Rows are points. Each copy is the shape, with its points in the same order, turned, moved and blurred by noise. Is it also mirrored, or only turned?

Shape (9 x 3):
[[-19 -31  -8]
 [-10   7 -20]
 [ -5  13  -3]
 [ 34  17   3]
 [ 17 -18  15]
 [  3  32  16]
 [-16 -25  10]
 [-18 -23  11]
 [ -4  60  -3]]
Copy 1 (9 x 3):
[[ 38 -24  -2]
 [ 13   7 -19]
 [  1   5  -7]
 [ -4  34  17]
 [ 16   3  32]
 [-25  11   2]
 [ 24 -26  12]
 [ 23 -25  11]
 [-37  25 -29]]
Copy 1 is: only turned
Copy 2 (9 x 3):
[[ 44  24  -1]
 [  6  26 -23]
 [ -4  17  -5]
 [-12 -17 -10]
 [ 20  -8  12]
 [-27  12  10]
 [ 30  22  13]
 [ 29  25  19]
 [-51  26  -2]]
Copy 2 is: mirrored
Copy 3 (9 x 3):
[[-28  -5  36]
 [ -8  20  15]
 [  7   7   6]
 [  2  -1 -32]
 [-16 -27  -6]
 [ 30  -2  -8]
 [-13 -21  29]
 [-10 -17  29]
 [ 43  28  -7]]
Copy 3 is: only turned

Shape (7 x 4):
[[ -6  60  13  11]
 [-10   3 -11  -1]
 [-14  -4  -3   7]
 [ -6  -6   1 -17]
 [-10  -6  16 -13]
 [ -1   2  -2  -7]
 [ 11  -2   0  18]]
Copy 1 (7 x 4):
[[ 20  27  46  29]
 [  3   3  -2   3]
 [ -8  10  -4  -2]
 [  7  -2   2 -18]
 [  0  11   9 -24]
 [  2  -3   5  -7]
 [-19  -3  11   7]]
Copy 1 is: only turned
Copy 2 (7 x 4):
[[ 19  42 -38  -7]
 [  5   1   3  16]
 [ -8   1   2  18]
 [  2  -6  11  -1]
 [-13   0   8 -12]
 [  5  -4  -1   2]
 [ -9 -12 -19  10]]
Copy 2 is: mirrored

Shape (11 x 8):
[[ -3 -38 -43  22 -17  11  -7  14]
 [ -1  37 -35 -37  -2   7 -29  28]
 [ 10 -15   9 -32   7  -8  -4  26]
 [ 20  -5 -10  22 -27  14 -32 -39]
 [-20  31   4 -37  10   5  22  14]
 [-40  30   3  19  24 -12 -10 -34]
 [ -2 -31 -13   6 -32 -28  17 -31]
 [ 32  27  31 -33  29 -24  31 -17]
 [ 17 -22  12  21  32  23  31   1]
 [  5   3  15 -26   1  25 -10  33]
 [ 35  17 -11   8 -33 -35  12  14]]
Copy 1 (11 x 8):
[[ 15 -15 -29  -8  -3  29 -17  50]
 [-27   8 -11   9  43   2  49  49]
 [  6 -35   3   0  32 -14  18  10]
 [ 39  23 -14  44   6  12  -9  42]
 [-23  -2  28  -9  14 -12  39  10]
 [-21  35 -10  34 -23  18  20 -19]
 [  1 -11  -9  20 -32 -22 -34  28]
 [ 22  -4  27   4  -3 -56  50 -19]
 [ 46 -13   7 -22 -14  14  12  -5]
 [ 13 -11  23   2  48   6  24  15]
 [  7  11 -20 -13  19 -54 -10  30]]
Copy 1 is: mirrored
Copy 2 (11 x 8):
[[ -6 -56  30  14 -20 -12 -10  27]
 [ 52   7  42  -4 -12  24 -28   4]
 [  2  11  24  -1  -3 -29 -19  -7]
 [-10 -53  30  14   2  32  13 -29]
 [ 24  23  -4 -32   7   1 -15   6]
 [-19  -4 -22 -17 -22  56 -15  -9]
 [-11 -60 -12 -13 -13 -21  -5 -28]
 [ -1  23 -24  -8  45  -3 -31 -45]
 [-39 -10  -8  14  31  -9  -9  22]
 [ 11  18  34   2   9  -8   4  10]
 [ 38 -32 -15  32   4 -18 -12 -31]]
Copy 2 is: only turned

Shape (15 x 9):
[[  2  -4  14 -22  15   3 -18   5  43]
 [ 15 -12 -32 -10  22 -14  11   5  22]
 [ 18  18   7  14  25  -3 -10 -16  42]
 [  4 -15  14   3 -23 -15 -25  13  21]
 [ 13  19 -20  17  19  -8  27  31  -2]
 [-25 -10   9 -35 -23 -37 -13  40   1]
 [-12  -3   1  19  -4 -35 -20  28  14]
 [ 31   8 -39  17   4 -37   4   1 -14]
 [ 36   5 -19 -38 -23  20 -13  13  40]
 [-21 -30 -32  13 -20  16  23 -13  21]
 [ 10  30 -18 -15 -30   0 -16  -2  33]
 [  5   7 -27 -36  20  -1   4  35 -17]
 [-12  19   5 -42 -29  21  22  -8 -12]
 [-26 -12 -24   1 -16 -26   1 -24   3]
 [-18  -9 -45  17  -6  -6 -16  10   3]]
Copy 1 (15 x 9):
[[  1   0  18  -7  12 -22 -15 -23  34]
 [  9 -11  11 -12   2 -26  36 -12   6]
 [  8 -15  21 -16  11  21   4 -31  27]
 [  0  31  -2  -5  -9  -5  -4   7  45]
 [ 44   8   0  -9  14   2  26   3 -17]
 [ 19  43 -36   9 -19 -47 -10  -5  28]
 [ 22  40 -14   8  -5   0  22 -12  36]
 [ 22  -7  -6   0 -29   9  48   8  -3]
 [ 15 -33  12 -15   2 -35 -16  26  42]
 [-33   3 -26 -24  35 -13  33  20  13]
 [ 17 -29 -21  -3   1  -3 -11   8  41]
 [ 27  -2   2  23   0 -45   7   6 -23]
 [ -7 -14 -42  -8   4 -23 -38  14 -14]
 [-25   5 -42   3  -5  -7  30 -10  17]
 [  1   6 -20  24  16  -5  43  14  23]]
Copy 1 is: only turned
Copy 2 (15 x 9):
[[ 14   6  37  24   0  11 -10 -19  27]
 [ 22   4   7   0  29 -15   5  -9  46]
 [ 22  18   2  33  18   7 -17 -30  10]
 [ -6 -19  12  -1 -17  -4 -32 -21  15]
 [ 41   2 -10   9  24 -39  -8  19  12]
 [-20  -9  39 -24 -22 -25 -36  21  36]
 [-15 -11   1  14   0 -31 -41  -6  24]
 [ 18  -2 -38 -19  36 -18 -20   5  25]
 [ 52 -10  13  -5 -26  24  -6 -14  44]
 [  2  -2  -6  -6 -14 -37  42 -31  19]
 [ 30  18 -10  -1 -33   8 -18  -9  36]
 [ 24  -7  17  -5  13  -8   6  47  40]
 [ 21  28  17 -29 -35   1  19  23  -3]
 [-26  21 -13 -16  -3 -24   4  -9  27]
 [-10 -14 -27   7  -5 -28   8   2  41]]
Copy 2 is: only turned
Copy 3 (15 x 9):
[[  1   1 -35  18  25  -2 -26  12  -6]
 [ 35  10 -20 -11  -6 -19 -15  11 -30]
 [ 13  -7 -27  10  34  11  -6 -16 -27]
 [ 13  35  -1   6  11  23 -25   8   5]
 [ 11  17   3 -20   8 -18  28  21 -34]
 [-29  39  -1   4 -27  -3 -46  28   0]
 [  1  42   1  17  -5  16  -8   7 -34]
 [ 24  28   4 -39 -20  -5   6 -15 -39]
 [ 23  -1 -46 -28   9  21 -23  33  10]
 [ 60  -6  30  15  -4  -1  -7  29   1]
 [ 12 -12 -15 -14  -3  48 -19  14 -13]
 [ -5   7 -25 -19 -28 -36   3  27  -5]
 [ -8 -30  20 -14  -8  -5 -16  24  30]
 [ 27  -4  27  13 -29   4 -27  -4 -19]
 [ 38  15   6  17 -38   6   8  19 -20]]
Copy 3 is: mirrored
Copy 4 (15 x 9):
[[ 23  12   5  26  -2  24   0 -27  12]
 [ 17 -15 -24 -21 -13  33  13 -13  10]
 [  2   8 -19  16   5  20  -6 -22 -26]
 [ 13  11  -6  32  -2  -2  38   0  17]
 [ 22 -27 -31  -7 -27  12  -9  26  -6]
 [ 50  -2  30  11  -5  -1  37  24  35]
 [ 24 -23  -8  24  12   1  34  18   3]
 [  5 -23 -29 -30 -24   8  40  14 -20]
 [  4  34   0  14 -44  52  19  -6  19]
 [-29  -7 -27 -11   9  14   7   7  53]
 [-11  25  12  10 -13  38  20  17  -3]
 [ 32 -29  13 -17 -50  20   1   6  18]
 [ -5  28  31 -19 -31  -4 -13  22  31]
 [-10 -10   4 -25  21   0  30   7  21]
 [-16 -40  -5   2  -4  19  33  14  22]]
Copy 4 is: mirrored
